Each wall is flat, endless, passes through zero and stands at right angles to its row. A trip goes straight from one point to another. Which walls does it cross, in order?

Walls:
(1): [15 -1]
(2): [-8  9]
Trips:
[60 15] to [-16  22] -> 2, 1
[ 0 14] to [-26  -5] -> none
[-8 -6] to [ 9 -5] -> 2, 1
[ 2 17] to [17 24] -> none
[-14  18] to [-4 15] -> none
[ 5 -2] to [ 16 -14] -> none
[-5  1] to [ 2 15] -> 1
[  3 -16] to [-2 -5] -> 1
[-5 26] to [ -9 -16] -> 2
[ -6 -19] to [4 9] -> 1, 2
[25  8] to [  8 -10] -> none

Walls:
(1): [-16   5 -21  19]
(2): [48 25 31  0]
(3): [ 29 -10  15  -9]
(4): [ 39  20 -28 -38]
Trips:
[ 20  12 -27  -7] to [-20 -16  40  35] -> 4, 3, 2
[ 11 -20 -22  15] to [  7 -33 -12  15] -> 4
[ 17 -16  47 -32] to [ -2  -1 -17  49] -> 4, 1, 3, 2
[-31  13 -22 -20] to [-10  45  51  26] -> 4, 2, 1
[-34   8   5   6] to [-18 -31  15  -9] -> 1, 3
[-37   0  16  -8] to [-18   4 -38  37] -> none
[-21  30  19  34] to [-19 -32   5  31] -> 2
[ 17 -29 -32  28] to [ 12  18 -60   8] -> 4, 3

Walls:
(1): [ -2  20  16  -5  23 -25  -4  17]
(2): [  9  21 -18  -2  10  12  34 -16]
(3): [ 13  28  16   5   2 -10  -9  -8]
Trips:
[-34  21  12   4 -11   6 -17 -15] to [ 30 -27 -26 -16   0 -12 -19  -3] -> 1, 3
[-16 -28  -2   5 -29  -3  -5  11] to [ 25 -18  -4  60   8  17  15   9] -> 2
[-13 -23  12  10  32 -10   0   5] to [  1  -9 -36  -1  -4  27  10 -19] -> 1, 2
[ -2   9   4  -7 -22  11   0  -5] to [  4  11 -21   5   2 -11  -5   8] -> 1
[ 37   6  22   8 -11  24  18 -15] to [-18  -8 -21  10 -12 -14  -9   4] -> 3, 2

Walls:
(1): [  2   4  -3 -21  36   1  19 -29 -44  26  22 -10]
(2): [-27 -17 -16  36 -12  -5 -24 -27   0 -45 -14   3]
(3): [ 23   1  -7  -2 -43  -5  23  22  -7  22 -17 -27]
(4): [ 16 -19  11 -16 -30   6   7   1  -9 -32  -7 -11]
Trips:
[  5 -12   7 -23  -5 -23 -37  46 -19  -7   1 -24] to [  7 -25 -30 -12  -6  12 -12  10  16  -6  32 -20] -> 2
[ 33 -23  18   7  34  26  -3  -4  53  -4 -11   6] to [-30   3  17  14  32  -3   1  13 -21  10  48  21] -> 1
[  1 -12  -6  22   0   6  10 -57  -4   6 -32 -22] to [ 10  26  30  27  -2 -23 -16  40  46   6  -8 -17] -> 4, 1, 2
[ 57  40  26 -21  -9  33  22 -26 -23  -4  31  26] to [  2  -9   2  12  42  17  15  -9  20  32 -15  -7] -> 3, 4
[  1  -1 -10 -45 -19  -9  25   1  -2   3 -11 -25] to [ -3   9  18  38 -15 -60  -8  22 -23 -25  33 -51] -> 2, 1
[ 36  -5   7  12  17 -13  -3   1 -18   4 -26 -36] to [  7 -20  -3 -10  15  22  43   1 -31 -48  -3 -29] -> 2
[ 26 -16  17   5  36  -7 -29  -9 -12  17 -41 -17] to [  5  25  18 -16  18 -15  -6  23  42  16   6  -7] -> 1

Walls:
(1): [-17  -1   0   9 -31 -12 -26 -28 -23   3 -54  14  -8  -6 -20   4  12   6]
(2): [ 31 -13   8  -1 -19  21  11  34   1  10  13   1  36  -1  39  -7  32  -8]
(3): [ -8 -11   1 -11  16   3 -10 -27  -9 -28  16  25  -4  -5  -9  -6   3 -32]
(4): [ 19  12   3 -11  17   5  15  39   7  15 -31  19   7 -43  -4  -8   8   1]
Trips:
[  2   3   8   5 -18  10   1  19 -46   3 -33 -30   6 -17  18  -2  14 -36] to [-11  -2 -16  -1  18  13 -11   5 -27 -37 -30   1  -6  14  -9  -1  -6   8] -> 3, 2, 4
[  8  -3  14  11   5 -26   6  11  14 -40 -11 -17  18  -8 -19  -5  -6  22] to [ 17  40 -10 -52  30  -5  -8  24  19   1   5  13   2  -9   0  36   5  25] -> none
[-16  14  25   2  23  -5   1 -24  11  11 -14  -4  12  -7  -3   0  11  30] to [ 34   4 -43 -15  11 -31 -21  12  -8  15  -4 -23  15  28 -19 -30  45   6] -> 2
[ -9   3 -19 -29 -17   0  12 -16  -3 -14 -12 -24 -22 -11  60  28  -2 -24] to [  6 -34  -5 -10  -1 -29 -24   8  27   6  23  -5 -28  11  -7  13  39  -8] -> none
[ 27 -18   8 -15  -4  15  17  -1 -12  21  28 -29  -1  -3 -11  21  34   5] to [-28  20  27 -39 -23 -25  12  -3 -20   7  32  -6 -23 -32  -7   7 -14 -20] -> 3, 2
[ 21  55   2  32   8  -2  12 -24 -27 -37   0  53   1  39  12  13 -58   1] to [  7  -3  11  -5   3  -5  15  -2  -6  19  -7 -31 -12  20  22  -1  -2  18] -> 1, 3, 2
[-21  18  -6 -30 -10  15 -33  -4  12 -25 -28 -20   8   4  10   9  21  -6] to [ -1  18  10  14 -30 -13  13   3  10 -10   3 -33  20   4 -38 -29  -6   7] -> 3
[ 21   7  -4   9  19  15  -7 -11   2   8 -11  34 -37  15   3  33  -2  -9] to [  1  -7 -17   5  -2  -1  24   4  -1  -3   3  25 -23  -1  10  10  11  -3] -> 1, 2

Walls:
(1): [-13   8   4   8 -34 -10  -2   1  -9   3  10  39   7 -25 -22  29 -15 -15
  -6   2 -21   3 -11  14]
(2): [ 24  20  24   4  32 -33  -2 -12 -19 -16   5  16 -28   6   7 -13  24  -9
 -26  24  -2  -7 -22  -9]
(3): [ -5 -23  48   7 -37  19   0  24 -21  14  46 -14  -7   4  -9 -14  20   2
 -51  16 -40  14 -18  -4]
(4): [ 32 -49  -6  -5 -19  10 -20   0 -12   7  12  21   8   4  15   9  -3  -8
  17   5  28   5  -9 -22]
(5): [-35 -10 -11  -8  13  14  31 -17  -4  11 -16  17 -11 -25  -4   0  -4  -8
 -22  10  18  -9   7  18]
(6): [-23  -9   5  21  22   6 -24   4 -11  16  -8   6 -33 -29  -5  21 -21  25
  -3  19   6 -25  13   2]
(7): [ -9  19 -13  26  11 -19  23   3  22  30   2   7   0  23  23   8 -30 -13
  -1  -2 -15  19 -40 -17]
Trips:
[ 10 -15 -52  14 -14 -14  18   5   9   6 -10  15  32  18 -20  12   5   1
  12   8  32  15   1  21] to [ 42  13  -7  18 -34   2   0  10  34  -2 -15  -1   3  25 -29  12  25 -10
  20  33  32  14 -18  -7] -> 5, 1, 2
[  8  -7  -9  39  22  21  18  -9   6  50   2  20   5  34 -14  27 -31 -27
   7 -42  12   3  -5 -11] to [-16  -1  22  24  12   8  18 -16  18  10 -15   6 -32 -18   5   6 -29  20
  -8   3  -8  27   3   8] -> 4, 3
[-20 -11  15  -2 -38 -11  -7  19  39  20  -6 -22   2 -15 -20  10 -16  26
  12  10  -2  27  53  -9] to [ -3 -16  25 -17 -10  -6 -22   7  31  -8  23  -6 -16  -6  22  -2  -5  22
  11  24 -21  -7 -25 -34] -> 4, 1, 7, 2

Walls:
(1): [-14  -1  25  24  13  23  12  -5 -10   1  -4  16 -25  -1  38  34   3   5
 -16  12   8  24   9 -27   3   9   8 -24  38 -13  -6 -11 -13  26 -22  23
  -5  12  18  20  -3  -2  15 -23  12  18  36 -16]
(2): [  7  28  28  -9   0  -2  13  -9  22  13   1 -11 -15 -21   5 -18   8   0
  32  -1  -9  -1   8 -29  -6 -11  15 -18   6   7  34  32 -24  12 -15   9
  -9 -10  12   1 -10   5 -48 -20  -1  13 -16  -9]
(3): [ 18   3  -8 -11 -18   2  35  -8   3 -38   9  -1 -15 -19 -15 -43  19 -16
  11 -16   7   5  26  -3  15 -34 -17   1 -31  12   0  -2   6  12 -21 -12
 -19  -5  12   9 -13   2  34 -21  18   5   3 -26]
(4): [ -9   9 -11  -1  18  15   3 -21   9 -12   5 -20  -3   8   1 -15 -44  24
  -7   5 -10 -13  10   9   9  27 -20 -11  29 -13   4  -7   8  10 -17   5
 -36 -23  -1  -7 -15   8   4 -23  -8  14 -10 -14]
(5): [ 20   5   2   4   3  16 -29 -21 -17  52 -21   2  20   1  14  29  28  14
   0  17  18  -1   5  -8 -26  17 -17  11 -11   0  15  11 -27   4   0 -15
   5  16  14  -2  16   3  26  -4 -15   9  -1  22]
(6): [ 17  -8  11   5   9  12 -13   3  19  15   2   4   9  -4  -3   2  -4 -10
  18  -8   3  17   2  39 -30   3  18  27  39  26  11  27   8   1 -14  58
  -1   1  12 -26  14  10   8   7   5 -12   1  -9]
(7): [  6  -2   0 -14 -21  -9 -30  -2 -14  -4  -9  -9  -6  25 -38  -4 -43   0
  12   5   2  14  -7   0  -5 -14  27  13 -30  -4   1 -24  -4  18  16 -10
 -37  40  20   2   5   2 -31 -42   4   6 -10  -3]
(8): [  3 -15  10  12   6  -6  -7 -30   6  -7 -20   8  10  -9  24 -17  18  14
 -11 -26  -8 -11  23 -12  -3  13 -14 -26  12 -17  29  11 -15  -5   2  10
  -6  13  25  11  14  28  14  -7  32  13  18   1]
(9): [  6  19 -18   1  -5  17  10 -22  -5   2  -9   3  17  -1  -1   6   8 -19
   5  32 -12  19  30 -11  -7  16   5   5 -13   2 -12  -3  13 -30 -20  23
   7  14  -9   7   2 -18 -29 -32  -5  51   7  -2]
(10): [-18 -24   3  -2 -15  16  23   0  -5  31   3  31 -23 -32 -28   1   9  60
  23   0  33  40  14   9  11 -17  -7   0  -4  -7  11  -3  14  11 -12 -13
  26 -22  37   3  21 -13   5  10 -11  15 -18  15]
Trips:
[-31   6   3  -2 -12  15  -8 -13  37 -29  14  -7   5  23  12  12   8  -2
 -14  13 -22   7  -7  -7   4 -19  -7  21 -29 -14  -2  -5  -3 -18  39  33
  22  43 -23  29  20 -22  -2   1  -4   2  26   6] to [-25   2  -6 -12 -20  11   7 -16 -13 -11  -5  26 -31  -2  15 -28 -14  12
   6 -17  18 -14  -1  -4  -8 -10  -4 -23  -7  11  12   4   0  18  14 -42
  18  -1  16 -17  -4  12  14 -29 -10 -12  15  -7] -> 8, 3, 9, 10, 2, 4
[ 14   9   2 -33  -3  18 -23  14 -26 -32   6  -2 -11  29   4  16 -27   2
  -5  -4 -16 -16  10  13  14  -7  -8 -17   9 -28  14 -11  -5  18  -8  32
 -16  20   0  -7  -4   7 -16   0 -13  12  11  24] to [  4 -52  12   1 -19  21 -12 -27 -20 -16 -17  -1 -11 -11   9  -7   7  11
   3  10  -4  -4   4 -35  23 -19  -9  16  12 -22  -3 -19 -22  31   4   9
 -29 -37  29   1  -8  16 -13 -10  -3 -11   8   1] -> 9, 2, 3, 10, 5
[-18  27  -1  19   5  13 -12  18  -3   9  22  -1 -17  28 -39   5 -23  11
   7 -30 -24   7   3  21  -7   1 -15 -12  26   5  -1  11 -15  24  22   4
  -3  -7 -20  24  12  20 -15   9  22  -5   9 -18] to [-13   1  26  16 -12  18   5 -11  10  15  -9 -17   1 -21  -3   0  -1 -17
  10 -27   5  21  -8  -9 -15   2  -4  14   2 -12  10 -17 -33  11   8 -15
  24  23  24 -22 -18  34  20  -4   7 -29 -24  10] -> 8, 10, 5, 4, 3
